Each row is a point. The last column is the point's height on a tilted bowl or saddle (a function of degree 2), plus a little noise. Count its main directions that bend up, bend down and stay straight.

Points (12 x 3):
0: -54  -1 -41
1:  23  43  47
2:   7  38  36
3:  14 -63  10
4:   3  18  16
5:  74 -49 -85
6: -23 -40   9
7: -25 -14  -3
8: -45  -7 -24
9: -16   6   2
10: -48 -27 -17
11:  13   6  11
Directions: 1 up, 1 down, 0 straight

Points (11 x 3):
0:  24   2 -13
1:  59  39   3
2:  46 -62  67
3: -49  -2  14
4: -60 -56  82
5:  14  16 -20
6:  14 -11  -8
7:   5  11 -19
8:  27   0 -12
9:  50  -1   2
10: -24  11 -11
Directions: 2 up, 0 down, 0 straight

Points (15 x 4):
0: -18 -32  31 -15
1:  13 -13  42 -15
2: -19  62 -46  48
3:  45   1 -83 -28
4: -55  77 -19  52
5:  19 -78  22  -1
6: -34   9   3  23
7:  12 -18 -23  43
8: -27 -11  52 -48
9: -19   1 -57  15
10:   6  37  -2  41
11:  -2  37  -9  48
12: -30  -5  -2  21
13:  22 -33 -26  40
14:  16   7  22  15
Directions: 0 up, 2 down, 1 straight

Points (26 x 5):
0: -45  19  29 -13   1
1:   9 -19  39  -3  18
2:  90  14  52 -39  60
3:  10  -4  54 -15   9
4: -14  59 -91 -68 105
5:  78  -7 -12 -24  57
6:  -8 -37  -1  -9  16
7:  25 -44 -11 -33  38
8:  42   1  19 -17  23
9:   2  13  14  24  10
10:  18  -8  47  46  37
11: -11 -50  29  -8  29
12:  -4  21 -37  35   1
13: -31  10  10  -9   4
14:  71  -3 -59  35  13
15:  26   7 -41  22   4
16: -54  14  50 -33  -9
17:  -8 -53   7  20  19
18:  16  19 -22 -76  36
19:  -4  -8  20 -16   7
20:  23  42 -11 -35  21
21:  67 -24 -29 -12  44
22:   4 -43  34 -56  28
23:  55   0  43   6  39
24:  47  -8 -10  11  22
25:   1  13  27   9   8
Directions: 3 up, 1 down, 0 straight
